Each row of a before or after table is a point. One or more steps were done to the points. Then noise was added and the rows were shuffled. The steps act on columns, c1 being the first. What was done? A step turns or swaps two columns, mirrors them in a line or flattens them onto one, adds a multiple of one to another, or multiplies or shifts one. Angles are multiples of 10 degrees, from the lower column toward the higher: turns from -170 to 170, lines from 10 to 170 but not 90. Use the fewest steps. Two steps may share a column if one is a turn and the other turns, adds or multiplies; they go together, in the order done. Otherwise the lowest column goes first.

Before (14 x 3)
[[ 1.3 -3.6  2.6]
 [ 1.7  0.2 -5.0]
 [-2.6 -4.1 -0.4]
 [-0.7  8.3  2.4]
 [ 2.0 -3.7  1.0]
 [-5.7  0.7  0.3]
 [ 2.5 -3.8 -5.5]
 [ 2.8 -2.9 -5.4]
 [ 3.1  3.4 -3.5]
 [-4.2 -3.6  2.0]
 [-6.0 -1.0  1.2]
 [ 1.3 15.1  1.4]
 [-5.8 -2.3 -0.7]
 [ 2.1  0.1  1.8]]
After (14 x 3)
[[-1.1  3.2  7.6]
 [-4.4  1.1 -4.1]
 [-6.1  0.8  0.5]
 [-6.0  1.1 -1.2]
 [ 1.2  4.0 14.7]
 [ 2.9 -5.9 -1.7]
 [ 2.3 -4.8  1.4]
 [-2.4 -1.0 -4.1]
 [ 2.1  1.8 -0.5]
 [-5.3 -1.2 -2.7]
 [ 2.1  0.4 -3.8]
 [ 2.9 -2.9  3.8]
 [ 1.2  1.9 -3.9]
 [ 2.5 -5.9 -3.2]]
Steps: mirror c2 and c3 in the line at 40 degrees

Before (12 x 8)
[[-2.0  0.8  3.1  1.0  3.5  1.8  2.4 -3.9]
 [ 5.4  8.3 -0.9  2.4 -2.0 -4.4  8.7  1.0]
 [ 6.5  9.1  0.7 -1.9  3.0  3.9  3.4  0.1]
 [ 3.1 -3.0 -2.5  2.8  4.1  2.6  8.1 -7.2]
 [ 0.0  6.5 -3.4 -3.8 -5.4 -4.6  1.2  0.3]
 [ 1.0 -1.9 -0.1  1.1 -0.6  7.0  9.1 -4.5]
 [ 5.6  0.6  5.6  5.4 -1.7  2.2  9.2 -2.9]
 [ 3.6 -2.5  2.0 -3.4 -1.9  0.7  8.2 -4.3]
 [ 0.5  4.1 -2.4 -3.5  4.2 -0.7  2.2 -5.2]
 [-0.4  6.4 -8.1 -1.8 -8.0 -4.8 -1.9  5.0]
 [ 3.2  0.3 -2.8 -3.7  2.7 -1.8 -3.6  1.9]
 [-3.4  4.5 -6.4 -4.4 -5.5 -6.9  4.2 10.0]]
After (12 x 8)
[[-2.9  4.6 -6.2 -4.4 -5.6 -7.0  8.3 10.4]
 [-0.4  6.6 -8.3 -1.7 -8.0 -5.0  2.0  4.9]
 [ 0.6  4.0 -2.3 -3.4  4.2 -0.6  6.1 -5.2]
 [ 5.5  8.2 -0.9  2.5 -2.2 -4.4 12.9  0.9]
 [ 2.9 -3.4 -2.3  2.3  4.1  2.0 12.5 -7.2]
 [ 3.1 -2.4  1.9 -3.5 -1.9  0.3 12.4 -4.1]
 [-1.8  0.9  3.2  0.7  3.5  1.7  6.4 -3.9]
 [ 1.4 -1.7  0.1  1.4 -0.6  7.1 13.3 -4.4]
 [ 5.6  0.7  5.8  5.7 -1.9  1.9 13.2 -2.6]
 [ 6.3  9.2  1.0 -1.7  3.1  3.9  7.3  0.2]
 [ 3.1  0.0 -2.5 -3.8  2.5 -1.6  0.5  1.9]
 [ 0.2  6.4 -3.6 -4.1 -5.4 -4.4  4.8  0.2]]
Steps: shift c7 by 4.0

Before (13 x 11)
[[  3.5   0.8  -1.0  -1.7  -0.2  -5.0   4.8  -3.5  -0.8  -2.4   2.6]
 [  0.9  -9.3   4.5  -4.9  -4.9   4.5   0.9  -1.9   1.1   0.2  -2.3]
 [  1.2   6.5   1.0  -2.4  -0.9   0.3  -1.0  -4.4   1.7  -0.8  10.3]
 [ -1.8  -3.1  -0.2   2.8  -4.2  -1.2  -1.9  -1.1   3.4   1.3  -1.1]
 [  1.4  -0.6  -1.8  -5.4  -2.7  -5.8  -1.0   4.5  -1.1   0.0   7.2]
 [ -5.9  -6.0   2.5   0.4  -6.1   0.9   6.9   2.2   1.8  -3.0   2.9]
 [ -3.8   1.6  -3.8  -4.2   4.1  -2.3   1.0   1.0  -2.6  -0.3   6.0]
 [  1.2   8.6  -5.3  -7.2  -0.4  -3.4   2.1  -2.9   0.1   5.4   1.1]
 [  4.1   5.9  -4.8  -1.1  -0.5  -0.1   1.8   3.2  -5.2   3.5   7.5]
 [ -1.7  -9.1  -1.7   1.8  -1.5  -0.1   1.1  -2.8  -0.4   3.6   3.0]
 [  7.4   2.9 -12.6   5.6   9.3   6.7 -10.6   1.1   0.5   0.4  -5.6]
 [ -6.0  -7.9   7.6   2.9  -5.4  -0.2  -0.3  -0.4  -5.1  -2.4   0.7]
 [ -1.9  -6.4  -1.0  -1.2 -10.2   4.1  -2.5  -6.5  -1.5  -5.1   1.1]]
After (13 x 11)
[[ -0.4   3.9  -5.8  -3.3  -4.8  -2.0  -1.1  -0.5  -2.4  -6.4   4.4]
 [  6.3   2.1  -2.4   1.4  -2.0   0.2   2.6   3.7   1.9  -4.2  10.2]
 [  8.0   3.0  -5.2   1.8  -7.1  -3.5  -1.0   3.4  -0.1   0.7  -0.7]
 [ -3.6  -0.2   0.4   3.5   3.8  -1.3   2.4   0.2   3.4   1.3  -1.2]
 [ -8.7  -3.0  -2.5   1.3   1.9   0.0  -0.3   2.7  -0.4   8.2   2.5]
 [ -6.5  -1.1  -1.3  10.4   0.4   4.0   4.4   5.0  -1.6  -2.7   0.8]
 [ -9.7   1.2   6.9   4.8   4.0  -0.2   0.5   0.3  -5.2  -4.3   3.0]
 [  2.6  -2.4  -1.9   0.7  -1.5  -4.7  -3.4   5.0  -0.7   1.6   2.3]
 [  6.2  -5.0 -10.0 -10.1   4.0   6.8   9.4  -4.5   0.5   7.8  -9.6]
 [ -8.0   2.1   1.3   5.8   1.6   0.8  -7.2   0.4   1.9  -6.2   3.4]
 [  0.3  -1.4  -3.9   3.6  -4.9  -5.7  -0.8  -4.6  -0.9   2.2   6.2]
 [ -7.6  -5.1   5.0   5.6  -4.1   4.5  -0.1   2.2   1.3   8.3  -0.7]
 [  7.2  -0.9  -7.3   0.6  -1.1   0.0  -2.7  -2.4  -5.1   4.1   5.6]]
Steps: turn c1 and c2 by -60 degrees; add -1.5 times c2 to c10; turn c3 and c11 by 20 degrees; turn c4 and c5 by 100 degrees; turn c7 and c8 by 160 degrees
